Each row is a point. The points of each table are mixes of a few directions, plus a little noise. Count the directions of each table, and those that both share. Where both have some left over, give the other angles between the two spaces (their principal angles), to ten degrees, smallest first.
In the rows, 128 means zero.

First (5 x 2)
[[ 70 122]
 [183 133]
 [150 130]
 [ 77 123]
 [159 131]]
Second (4 x 2)
[[ 58 121]
 [171 133]
 [118 127]
 [166 132]]
Directions: first 1, second 1, shared 1

First (7 x 3)
[[ 98 104 189]
 [132 131 120]
 [125 126 134]
 [127 127 129]
 [140 138 103]
 [101 107 184]
 [172 163  37]]
Second (6 x 3)
[[129 115 111]
 [128 126 125]
 [123 184 202]
 [125 158 168]
 [131  87  74]
 [130  97  88]]
Directions: first 1, second 1, shared 0; angles 60

First (9 x 6)
[[168 127 113  69 107  65]
 [139 122 108  73  99  99]
 [105 130 140 170 145 166]
 [136 137 155 185 166 136]
 [121 117  95  54  80 113]
 [144 122 105  65  95  91]
 [115 133 147 181 156 159]
 [112 130 140 167 146 159]
 [112 133 150 189 160 165]]
Second (8 x 6)
[[118 129 134 149 137 146]
 [123 128 131 138 132 137]
 [126 128 129 133 130 132]
 [152 126 113  77 106  85]
 [134 127 125 116 123 118]
 [ 89 132 152 210 163 198]
 [177 123  98  26  84  41]
 [106 130 142 175 148 168]]
Directions: first 2, second 1, shared 1

First (7 x 8)
[[144 138 111 154 137 100  76 158]
 [150 158 116 164  52 108 113 118]
 [180 165 184 140 132 157 117 138]
 [ 81 155 172 117 113 161  84  85]
 [152  88  96 114 105 116 155 161]
 [ 76  90  97 102 169 119 147 120]
 [112 101 120 105 188 135 205 118]]
Second (10 x 8)
[[135  84 165  89 105 138 158 143]
 [ 95  58 104  32 118 216 207 179]
 [140 122 114 143 139  99 110 115]
 [156 134 159 162 143  70  94 116]
 [119 176 103 167 175 118  98 134]
 [150 141 141 161  92  86 101  82]
 [141  91 173 100 102 126 148 135]
 [114 156  84 148 161 132 112 130]
 [128 120 119 120 102 136 135 113]
 [102 198 119 157 143 158 117 134]]
Directions: first 5, second 4, shared 2; angles 40, 70

First (9 x 9)
[[141 145 133 109 195  58 119 116  47]
 [132 133 130 122 147 107 126 125 104]
 [124 123 126 133 108 149 130 132 151]
 [125 124 127 132 113 143 130 130 146]
 [127 124 127 132 116 141 130 130 142]
 [132 134 130 122 150 105 125 124 101]
 [142 147 132 108 201  51 118 115  38]
 [111 103 121 155  33 228 141 145 245]
 [121 117 126 140  87 171 133 136 178]]
Second (8 x 9)
[[108 119 114 117 112 166  94  97 112]
 [ 95 139 110 122 136 151 120 102 124]
 [134 120 157  99 116 129 149 192 125]
 [145 141  95 128 221 142 105  64 110]
 [ 66 171  87 109 211 163 135  75 123]
 [168 108 149 161  75  87 131 148 143]
 [174 100 159 143  74  97 129 170 134]
 [134 125 152 146  78  90 159 175 152]]
Directions: first 1, second 4, shared 0; angles 50

First (10 x 12)
[[106  94 190 133 154 130 137 162 109 113  95 139]
 [132  92 197 148 157 130 113 161 125 109 114 156]
 [162 121 110 144 149 123  83 128 135 119 159 121]
 [184 174  25 132 102 122  85  77 163 143 198 111]
 [103 153  90 105 103 129 163 109 120 145 118 106]
 [ 84 110 139 110 152 126 156 151  87 125  89  95]
 [142 119 151 141 131 129 115 134 139 122 134 149]
 [150 158  69 125 107 126 116  97 145 140 160 116]
 [105 125 134 117 128 128 150 134 114 130 108 118]
 [113 133 174 127  97 137 163 127 144 134 106 170]]
Second (11 x 12)
[[112 102 112 126 179 124 101 121 108 122 137 106]
 [122 131  74 105 148 128 127 118  97 119 121  98]
 [111 120 160 130 126 133 140 123 136 131 120 154]
 [ 90 110 163 120 138 137 149 113 128 129 108 162]
 [104 131 133 109 118 138 159 115 121 127 103 150]
 [143 123 120 141 142 121 102 137 129 127 147 108]
 [249 203  61 157  43 106  98 179 157 135 174  62]
 [142 123  95 132 154 119  98 134 116 123 147  92]
 [ 92 118 206 130 104 142 169 117 153 136 101 198]
 [134 123 120 133 141 124 112 131 126 127 139 114]
 [107 124 164 125 116 136 152 120 138 132 111 163]]
Directions: first 3, second 3, shared 1; angles 30, 50

First (9 x 14)
[[ 78 140 139 165 116 132 149 158 109 105  93 148 204 102]
 [112 121  95 162 123 143 173 133 132 121 106 145 106 110]
 [150 121 162  80 133 130  78  84 147 148 168  72  98 160]
 [120 154 161  53 134  96  55 147 149 147 123  97 177 171]
 [153 103 138 134 128 153 131  72 132 135 169  95  65 128]
 [150 142 110 180 131  98 161 194  69  96 115 225 192  88]
 [153 128 113 152 132 118 147 147 103 117 132 170 130 111]
 [144  98 138 143 124 165 140  61 136 134 167  86  58 124]
 [ 93 146  96  83 130 117 119 156 175 148  80 114 123 159]]
Second (10 x 14)
[[155 119  93 181 166  87  97  72  85 147  96  25 106  97]
 [103 143 157  99 114 168 137 162 178 121 169 197 150 135]
 [127 113  90  89 102 104 120 111 135  58  89 172 103 161]
 [136 127 138 144 133 127 138 133 107 156 129 102 132 121]
 [121 145 183 148 137 166 154 170 129 198 177 120 162 109]
 [102 161 146 149 167 170  80 113 210 140 197 132 152  80]
 [138 124 138 141 129 124 145 138  98 156 122 103 131 127]
 [140 107 112 102  96 102 157 137  86 104  82 145 110 165]
 [153 104  77 136 128  75 116  84  81  98  65  81  93 139]
 [106 137 146  90 106 157 136 157 172 103 153 204 141 145]]
Directions: first 4, second 3, shared 0; angles 60, 70, 80

First (11 x 20)
[[ 32  80 180 168 118  83  42  93  87 118 127 118 127 107  77 158  56 134
   71 120]
 [175 152 103 109 133 150 170 145 148 133 128 133 129 138 153 113 163 125
  156 132]
 [204 166  87  97 135 163 195 155 160 136 129 136 129 145 168 104 184 123
  172 134]
 [ 67  97 161 153 122 100  74 106 102 122 127 122 127 114  96 147  83 132
   92 123]
 [102 115 142 139 125 116 105 119 117 125 128 125 128 122 114 136 109 130
  113 126]
 [164 146 109 113 132 145 160 141 143 132 128 132 129 136 147 117 154 126
  149 131]
 [116 122 134 133 127 123 117 124 123 126 128 127 128 126 122 132 119 129
  121 127]
 [ 13  70 190 175 116  75  26  87  79 116 127 116 126 102  67 165  43 136
   60 119]
 [207 168  86  95 136 165 198 156 162 136 129 136 129 146 169 103 187 123
  175 134]
 [183 155  99 106 134 153 176 147 151 133 128 133 129 140 157 111 169 124
  160 132]
 [146 138 118 120 130 136 144 135 135 130 128 130 129 132 138 122 142 127
  139 130]]
Second (10 x 20)
[[142 101 129 122 141 115 119 122 146 140  68  99  85  83 208  71 113 115
  136 139]
 [114  67 133  60 178 129 171 163 138 127  35 191  54 168 102 226  83  21
  189  74]
 [130 127 129 124 128 130 133 138 125 109 132 133 134 134 106 145 124 118
  132 113]
 [148  98 133 116 138 121 128 144 143  94  79 109  99  93 160 106 105  91
  145 103]
 [114 143 126 128 125 134 134 126 117 140 157 149 146 160  90 162 138 139
  123 132]
 [145 135 126 128 142 105 123 144 108 120 120  80 136 112 153  79 108 166
   98 171]
 [115 149 125 142 113 138 124 112 124 147 167 143 150 146 107 142 150 150
  120 135]
 [106 187 124 193  58 165  98  67 141 155 249 154 197 134  94 127 208 184
  110 122]
 [123 137 125 130 133 121 125 120 119 157 130 120 129 133 145 112 130 154
  114 161]
 [144 136 129 135 123 122 124 143 119  91 143 102 150 116 116 111 121 142
  113 128]]
Directions: first 1, second 4, shared 0; angles 80

First (8 x 24)
[[133 151 107 110 115 126 131 105 149 118 109 114 113 146 131 121 153 139
  145 111  96 119 138 101]
 [160 110 123 130 126 127  97  40 149 109  80 182  97 123 137 160 230 109
  119 125 112 138  82 161]
 [199  69 145 121 101 207 120 160  57 161 127 106 153 156 152  95  24 137
  159 142 140  95 153 115]
 [ 20 171 128 139 132  95 137 162 179 127 170 111 108 122 113 159 151 126
  106 146 119 173 134 129]
 [ 95 181 139 140 142  85 162 197 127 152 186 110 115 129 108 139 128 108
  125  95 142 155 129 134]
 [128  80 124 128 136 131  95  82 134  65  97 174 119 101 151 131 178 135
  111 182 110 147 135 160]
 [ 55 155 142 142 130 125 150 185 140 181 169  82 164 127  97 133  42 133
  112 127 167 118 128 103]
 [233 107 117 113 140 128 132  93  86 112  85 146 155 120 135  85 119 135
  146  96 138  77 127 119]]
Second (10 x 24)
[[122 144  99  99 147  87 151 193 115  30 150 107 124 114 155  63 116 170
  149 157  81 142 228 103]
 [166 100 153 148 120 164 114  87 111 196 108 146 147 133 113 156 110 101
  118 105 174 102  62 147]
 [123 162 134 137 123 120 138 115 145 182 133 122 121 142 104 157 145 105
  125  83 145 124  83 126]
 [123 130 126 126 128 126 128 131 131 121 130 127 125 127 130 127 131 130
  129 132 123 131 134 127]
 [158 157 137 137 129 120 146 125 121 188 131 121 136 140 102 140 122 104
  131  68 159 106  84 123]
 [117 119 105 104 142 107 134 175 116  32 140 119 125 111 160  74 117 169
  141 178  84 145 218 114]
 [151 111 108 104 147 109 140 182  91  36 137 120 141 109 160  58  93 169
  147 167  97 127 220 113]
 [125 111 153 153 110 166 104  69 144 207 108 147 128 139 108 187 142  93
  108 112 165 121  44 152]
 [ 82 139 149 156 102 155 104  59 181 221 115 142 106 149  97 216 179  85
  102 104 153 140  27 150]
 [113 107 117 116 132 127 120 145 125  66 129 130 125 116 152 102 124 153
  131 175 100 143 180 127]]
Directions: first 6, second 3, shared 3

First (10 x 32)
[[144 158 139  84 122  99 100 106 136 128 105 106 177 115 125 129 133 131
  126 156 114 125 101 115 146 138 149 108 149 150 152 138]
 [134 168 141 177 150 142 108  69 144  89 150 219 107 135 173 111  63  29
  114 129 136  67 127 140 101  72 152  86 143 124 121  71]
 [145 150 130  62 111  94 101 127 140 143  99  76 195 102 108 135 153 162
  132 157 114 141 101 114 150 151 151 127 151 151 160 149]
 [116 102 166 128 146  94 150 111  62 121  90  91  95 201 130 123 155 145
  109 150  88 179 117  91 188 192  82  79  92 151 109 199]
 [116 113 169 153 154 103 148  93  67 106 102 128  79 206 148 117 131 106
  105 146  94 156 120  97 175 171  88  66  94 146 104 178]
 [141 150 119  94 115 120 106 128 154 136 124 115 173  93 120 133 130 137
  135 138 132 116 117 132 122 119 155 139 152 134 150 116]
 [132 122 119  85 112 115 125 153 133 150 114  77 163 108 103 138 161 178
  137 135 124 152 121 123 139 151 131 149 133 135 144 150]
 [103  81  76 207 123 212 169 194 160 140 202 187  56  96 124 132 107 128
  149  53 187 104 189 182  51  67 115 213 111  66  94  62]
 [124 140 125 179 142 156 128 107 142 106 159 197  94 128 156 119  84  67
  124 110 146  87 142 147  95  82 136 122 131 111 114  79]
 [122  97  97 107 107 144 144 188 142 162 138  84 139  95  93 143 163 197
  148 106 145 153 145 141 114 137 122 190 124 112 131 135]]
Second (11 x 32)
[[104 148  69  97 130 101 147 123 148 173 150 101 147 105 114 126  63 169
  146 108 124 117 155 117  74 127 133 141 114  99  81 130]
 [116 148  73  93 125  97 140 128 156 175 154 106 155  96 113 125  72 164
  146 114 125 112 151 122  73 121 146 142 119 102  97 125]
 [158 118 114 130 123 143 120 150 159 147 149 135 136  99 107 135 131 137
  148 123 158 118 145 151 109 107 156 146 132 120 143 109]
 [ 92 145 161 122 116 126 123 118  96  86  96 126 138 147 163 123 166 106
   92 137  94 140  84 110 167 146 100 131 147 148 148 132]
 [ 91  63 164 195 112 188 165 193  82  87 127 148  59 162 148 128 221 123
  100  96 131 167 121 145 165 139  67 184 114 121 144 128]
 [168 157  93 101 160 151  87  76 170 150 124 110 140  97  80 151  34 141
  185 139 177 100 165 138 107 114 156  85 135 130  80 124]
 [122 156 185 124 140 105 108  72  84  78  79 132 130 178 161 120 139  82
   96 166  89 136  82  95 190 157 108  65 138 168 139 154]
 [145 148 217 129 105 160  73 119 110  42  71 153 161 130 165 133 232  63
   88 169 117 130  48 135 217 126 132 125 191 183 223 106]
 [168 111  96 131 133  94 146 144 158 184 173 135 128 116 105 122  97 146
  150 123 141 118 167 137  78 114 170 121 100 105 122 132]
 [127  87 175 172 122 111 158 155  86 108 130 156  91 179 158 111 198 101
   91 132  99 154 110 123 161 144 110 125 106 135 163 147]
 [120 130  64 113 138 133 142 130 159 177 157 106 125  98  92 136  55 175
  166 102 154 117 177 134  70 117 133 142 109  95  70 125]]
Directions: first 3, second 5, shared 2; angles 70

First (11 x 32)
[[192 166 150 138  68 118 112 153 215 104 114  71  81 103 128  81  25  99
  165 111 109 133 193  89 127 134 186 145 141 164  86  47]
 [ 93 153 122  93 118 134 129 103  52 135 163 148 144 155 130 102 178 160
  111 143 144  66 142 130 121 151 111 156 136 128  91 171]
 [178 112 172 163 123 133 146 174 233 107 116  82  94 113  90 117  34  83
  166 109  76 196 145 108 138 111 152 133 128 170 149  29]
 [149 150 112 163 126 104 134 143 148 116 107 139 114 121 169 141  88 119
  133 132 146 153 120 142 137 140 147 100 133 120 128 130]
 [ 87 100 117 124 170 136 141 114  75 144 138 165 160 146 125 160 191 144
  104 139 137 129  83 154 128 123  89 116 119 105 160 179]
 [130  58 137 117 154 149 108 123 169 145 108 103 141 103  86 161 153 112
  127 105 103 165 105 118 121  79 114 119 110 118 181 106]
 [153 179 148 128  84 122 136 144 146 108 145 107 100 137 129  75  69 123
  149 132 118 103 180 106 130 157 158 158 144 163  75  88]
 [118 133  80  98 111 117  79  87  91 145 105 136 144 104 171 146 183 152
  104 123 178  84 128 128 114 121 135 109 126  83 114 190]
 [ 66 109 106  85 152 143 121  86  29 154 153 166 171 151 124 142 237 168
   91 141 151  74 102 144 118 128  84 136 122  99 129 208]
 [ 84  87 134 147 196 139 171 135  86 137 145 173 158 159 107 168 177 133
  111 143 115 166  63 164 139 124  76 115 116 119 183 160]
 [159 159 129 151 105 112 131 146 164 111 117 118 103 120 149 114  69 115
  144 127 131 141 148 123 134 141 157 122 137 139 109 102]]
Second (10 x 32)
[[110 116 111 112 121 105 111 109 114 120 117 144 128 123 151 142 164 140
  124 128 156 109 108 124 115 122 132 115 126 107 131 145]
 [177 113 105 193 127  47 130 179 203  87  51 150  86  88 205 163  73 109
  157  58 159 181  87 164 139 152 165  34 123 121 163 122]
 [148 150 146 117 115 184 118 117 153 151 152  76 135 124  81 106  86 110
  125 166  93 138 180  94 131 100 134 179 134 141 107  86]
 [102 139 155 109 147 182 157 124  75 154 185 124 155 166  70 100 148 137
  113 154  90 108 151 129 135 137  91 181 131 154 112 137]
 [183 103  74 174  93  13  75 146 240  73   9 141  70  50 249 186  84 108
  160  66 205 174  77 132 115 117 202  13 122  79 165 113]
 [110 134 145 117 141 159 147 126  92 142 162 128 145 153  94 111 142 135
  118 141 106 115 139 131 133 136 104 158 129 144 119 136]
 [135 129 132 139 133 128 137 140 133 127 127 129 125 129 127 126 116 124
  131 120 122 137 129 136 134 135 126 124 128 136 130 126]
 [116 134 138 112 130 155 131 117 109 141 152 119 140 140 102 116 138 132
  120 147 114 116 143 119 127 122 116 157 130 134 118 127]
 [ 67 122 145 100 161 152 167 120  27 144 186 167 162 182  92 110 204 161
  107 138 114  82 113 153 131 157  72 160 127 144 122 179]
 [128 137 129 105 112 155 107 103 135 141 140 101 134 122 109 121 125 124
  122 159 122 119 153  98 119 100 135 160 131 120 114 109]]
Directions: first 4, second 3, shared 1; angles 30, 40

First (11 x 32)
[[ 97 157  96 107  94 134 182 158  95 105 101 159 136 140 110 128 172  87
   85 125 158 108 126 168 119 145  91 164 147 125 158 118]
 [102 148  83 158 136 132 142 142  95 170 135 156 165 131 110  76 132 134
  113 157 138 106  88  95  96 116 108 141 191 152 157 148]
 [149 111 163 123 138 127 103 100 151 128 139 108 109 116 143 145 100 141
  151 122 111 152 138 117 142 122 162 116  96 116  96 124]
 [110 145 159 125 117 148 183  80 127 176 128 155 156  92 148  89 101  86
  130 182 134 127  60  87 104  96 141 184 149 106 113 124]
 [156  95 125 158 166 111  57 137 152 133 151  93 123 140 130 131 108 184
  161 113 103 130 153 107 140 127 137  66 121 152 124 145]
 [119 129 131 109 106 127 170 140 135 105 103 135 137 130 135 138 156  89
  116 133 144 103 126 162 132 135  92 142 121 117 146 115]
 [147 129 150 125 142 136  75  97 123 132 155 115  86 119 124 148  87 170
  142 102 105 189 153 104 140 127 204 121 100 121  78 131]
 [118 141 115 114 111 130 145 143 112 109 116 138 120 136 117 138 149 115
  108 116 139 128 139 152 130 140 118 142 127 126 135 122]
 [126 142 145  95 103 138 146 118 119  99 117 134  97 124 126 159 134 107
  113 108 134 156 147 157 140 140 153 155  98 105 107 111]
 [174  82 196 122 148 118  85  89 192 117 141  79 105 112 167 164  89 144
  180 120  96 149 148 120 159 119 161  89  63 107  84 118]
 [107 125  42 170 143 107 122 206 105 131 121 137 176 169  99  92 179 149
  108 132 145  60 128 139 108 141  39  87 194 181 207 154]]
Second (8 x 32)
[[116 104 132 120 152 130 109  91 123 111 112 162 138 122 139 133 128 110
  132 140 127 126 145 148 127 108 141 145 125 132 131 111]
 [123  78 132 141 105 157 174 114 154 138 121 136  76 117 143 130 131 125
  131 109 106 116  99 112 153 109 135 140 144  96 103 117]
 [135 129 121 160  94 105 127 141 109 139 150 169 126 120 144 144 131 148
  153 131 130 104  73 131 142 119 133  86 157 122  91 126]
 [123  89 117 151 122 117 124 106  90 117 123 197 107 134 155 170 140 113
  158 125 128 102 101 148 142 104 137 107 150 120  75 112]
 [151 175 129 122 100 119 161 179 105 135 139  74 105 159 116 161 136 118
  129 106 144 139 123 114 122 169 102 106 106 119  93 154]
 [130 164 173  97 128 116 110  99 158 122 131 127 182  89 137 104 105 122
  124 167 136 147 130 144 120 124 149 151  99 127 158 112]
 [128 184 150  89 147 155 123 152 218 152 138  17 179  99  82  26 100 169
   68 143 119 173 175  91 105 156 123 175  98 147 249 147]
 [117 102  71 144 177 126  97 143  68 111 110 141 111 185 109 158 155 120
  128 104 133 118 179 137 113 134 104 112 144 161 124 144]]
Directions: first 4, second 5, shared 1; angles 50, 90, 90

First (9 x 32)
[[130 118 129 114 128 125 139 134 129 140 129 148 123 139 128 119 128 136
  121 115 132 125 124 128 136 126 141 139 119 125 121 109]
 [140 158 168 135 121 147 101 137  93 114 131 120 136 117 121  93 116  97
  154 146 100 123 140 119 111 128 120 141 157 163 153 132]
 [111 129 119 160 160  98  86  99 163  76 154   7 104  65 118 196 135 151
  156 169 108 173  91 146 128 114 101 133 120 143 170 190]
 [119 106  70 122 136 100 156  95 148 138 102 151 148 158 137 113 124 132
  119  84 151 136 141 127 139 121 122  97 113 120 115 111]
 [124 169 138 129 119 185 121 135  99 152  93 169 133 141 134 113 107 115
  127 120 115  78 171 110 142 113 104 126 145 158 139 134]
 [137 166 208 135 139 170 129 155 115 132 137 143 118 109 122 106 124 123
  153 145 120 111 134 125 123 139 140 182 163 146 138 120]
 [127 126 118 139 117 137 151 135 139 139 119 152 141 138 138 147 142 122
  106 133 156 118 139 130 116 150 131  99 136  88  93 136]
 [136  88 107 106 118  90 144 131 133 133 143 145 131 150 127 113 138 132
  111 112 140 148 107 134 124 136 154 121 105 104 106  97]
 [128  93  96 112 116 100 124 132 134 129 142 118 118 136 128 151 138 143
  103 129 129 140 104 135 133 125 138 114  95 107 117 125]]
Second (8 x 32)
[[130 143 146 132 138 140 150 124 128 136 114 160 143 139 131  93 122 117
  142 109 140 120 148 122 126 135 132 138 151 134 122 109]
 [136 133 140 137 117 124 112 134 115 112 139 110 137 118 125 125 133 107
  134 149 120 137 125 128 107 138 126 117 140 127 130 140]
 [108 113 104 127 158 115 140 109 172 131 130 102 101 114 130 173 130 176
  125 116 139 138 108 140 160 112 126 147 101 122 134 136]
 [138 143 166 154 136 115 116 125 126  92 148  88 142 101 119 111 135 101
  162 155 123 157 120 132  94 148 129 134 162 133 139 141]
 [125 137  99 147  95 155 130 138 120 139 107 146 149 138 142 170 141 107
   92 150 145 100 154 124 109 146 108  64 136  87  95 165]
 [133 149 135 132 117 160 154 133 113 151  98 190 156 156 138  94 123 101
  123 110 146  98 168 116 119 142 126 110 155 121 105 114]
 [126 101 105  72 124 125 129 136 112 166 122 174  98 164 126 103 106 165
  106  82 108 106 120 121 178  88 143 163  76 158 141  77]
 [127 106 130 123 140  90  94 124 137  97 167  54  99  95 114 154 133 150
  140 152 102 166  81 141 132 114 132 152 103 142 158 141]]
Directions: first 6, second 4, shared 4

First (8 x 32)
[[123 156 126 134 156 160 182 120 139 147 143 150 136 168 140 171 130 163
  144  76 125 119 155 122 138 117 152 121 166 148 141 133]
 [123 150 106 142 140 170 181 122 137 152 143 152 130 144 138 185 131 154
  150  83 109 128 127 146 112 135 155  95 172 155 145 100]
 [160 172 156 140 176 165  87  60  85 114 148 138 124 123  86 111 152 115
   77 110 129 134 160 107 162  57 182 158 156 145  95 146]
 [101  71  57 133  44 114 152 196 160 148 105 121 114  67 156 167 107 112
  182 172  91 144  27 203  33 232  83  42 110 126 163  35]
 [122 141 126 130 142 143 166 130 139 142 135 140 134 156 141 156 127 152
  143  96 127 121 144 125 133 127 138 122 148 138 140 132]
 [127  85 127 117  86  80  71 152 125 107 105 100 120  83 122  77 120  90
  119 195 134 136  92 137 112 154  86 134  75  99 118 123]
 [133 146 154 124 158 128 130 111 123 123 135 130 136 160 125 116 133 140
  116 108 145 119 169  97 165  95 138 160 132 126 120 167]
 [135 102 172 105 123  63  56 132 116  91 109  94 131 123 115  40 125  99
   95 184 165 122 150  87 169 106  89 192  64  86 102 189]]
Second (11 x 32)
[[118 139 121 132 139 144 178 137 145 147 134 142 135 160 144 164 124 159
  152  90 125 118 143 130 129 135 132 114 148 139 145 127]
 [120 135 124 127 133 136 160 134 142 139 131 136 134 150 143 151 126 146
  142 103 127 124 138 125 132 132 132 122 144 133 138 133]
 [144 131 151 138 149 134  76 100  87 109 125 113 118 105  86  87 136 115
  109 151 142 117 142 135 136  91 124 142 104 136 104 123]
 [106  94 140 148 143 125 134 162 105 132 100  99 117 122 101 108 110 164
  198 157 163  69 146 190  94 139  46  96  56 150 138  81]
 [122 152 111 121 129 145 182 126 160 145 147 155 140 163 163 178 131 144
  123  80 108 147 131 104 140 136 169 123 183 129 143 145]
 [122 143 129 134 149 147 164 125 134 142 135 139 134 157 134 155 129 157
  146  95 130 115 150 130 133 121 135 121 146 144 138 126]
 [146  87 117 103  54  62  25 135 128  89 114 102 118  48 127  58 131  36
   61 219 110 184  53 107 120 156 124 154  95  74 100 141]
 [158 137 177 112 146  96  35  86  94  87 128 109 127 113  94  45 143  85
   56 167 152 140 154  76 183  69 142 200 102  99  82 192]
 [109 141 153 125 168 128 191 144 148 142 130 133 145 203 150 145 118 186
  165  81 158  91 193 106 162 115 108 145 127 135 146 167]
 [125 104 127 106  93  82 108 151 150 116 119 119 133 120 151 104 121 102
  111 156 127 147 108 102 137 154 115 149 112  92 127 158]
 [137 146  57 163 106 208 152 108 118 157 145 158 108  63 115 211 141 114
  139 109  64 158  48 205  47 161 183  34 195 178 140  14]]
Directions: first 3, second 4, shared 3

First (9 x 32)
[[128 140 170 135 128 154 149 140 138 125  62 161  88 160 162 129 100 147
  145 157 132 113 101 122 133  74 101  81 123  84 130 128]
 [123 143 161 114 119 158 146 122  97 148  80 141 110 149 150 128 108 131
  154 118 132  98 109 144 152  77 103 108 134  57 115 126]
 [127 138 161 130 127 150 145 135 129 131  76 153  99 152 152 128 105 140
  145 143 131 113 107 127 137  83 105  95 126  86 128 128]
 [129 124 117 130 130 120 123 127 134 124 141 123 134 122 120 129 134 125
  121 127 127 136 135 127 122 141 135 135 128 145 130 129]
 [131 105  50 122 130  76  88 112 120 125 249  74 199  70  67 129 182  99
   90  87 120 163 175 132 109 235 183 209 134 223 125 128]
 [129 120  95 120 128 108 111 118 115 130 181 102 161 102 102 129 150 113
  114 104 123 139 149 132 124 171 150 165 134 161 125 127]
 [132 119 106 136 132 110 119 132 145 116 160 119 142 115 112 128 140 126
  113 133 126 146 139 121 113 159 142 141 124 172 134 130]
 [124 150 188 121 123 174 158 130 110 144  38 160  82 168 173 126  88 146
  162 138 134  91  93 139 154  42  86  77 129  32 121 127]
 [132 114 102 142 135 102 113 135 160 108 164 122 140 114 112 129 143 129
  105 144 127 154 142 110 106 170 146 140 121 192 139 130]]
Second (11 x 32)
[[ 96 107 132 129 103  96 137 163 144 152 116 113 131 145 141 105  96 148
  150  92 163 156 100 123  82 185 131 161 140 120 147 134]
 [116 120 147 140 101 104 126 166 147 147 108 131 130 158 139 107  96 152
  147 103 150 155  89 118  95 175 120 154 131 129 154 134]
 [104 129 120 113 137 119 142 145 164 114 116 133 109 128 151 118 117 125
  146 134 146 144 128 111  91 141 121 133 130 116 139 126]
 [100 129  85  87 169 139 155 101 150  96 139 117 105  86 147 139 148  92
  133 154 134 123 183 121 109 101 137 109 133 104 111 116]
 [113 107 103 117 128 125 137 103 100 144 153  92 143 100 117 131 138 118
  119 106 135 123 156 144 134 133 149 132 143 117 110 129]
 [132 103 115 137 112 127 123  95  70 162 158  88 162 108  97 134 138 126
  105  94 123 114 145 156 160 131 154 138 140 125 105 136]
 [184 189 176 149 149 159 106 153 176  76  91 214  96 171 143 141 136 135
  124 199  83 116  94 100 153  74  82  92  91 159 152 119]
 [115 146 142 121 136 120 136 169 187 103  95 162  99 152 162 114 107 136
  154 149 144 151 103 100  84 142 105 128 119 126 156 123]
 [155 144 161 154 113 130 109 146 127 133 115 152 132 159 121 127 122 147
  124 132 112 128  93 126 144 128 113 128 116 146 143 130]
 [118 119 132 131 116 115 130 144 133 141 122 122 129 138 133 117 113 139
  137 111 142 141 114 126 110 153 129 141 132 126 138 131]
 [176 118  94 127 146 174 113  19  13 143 199  80 175  62  60 175 199  91
   60 131  70  61 204 183 246  44 168  91 135 135  57 131]]
Directions: first 2, second 3, shared 0; angles 30, 80
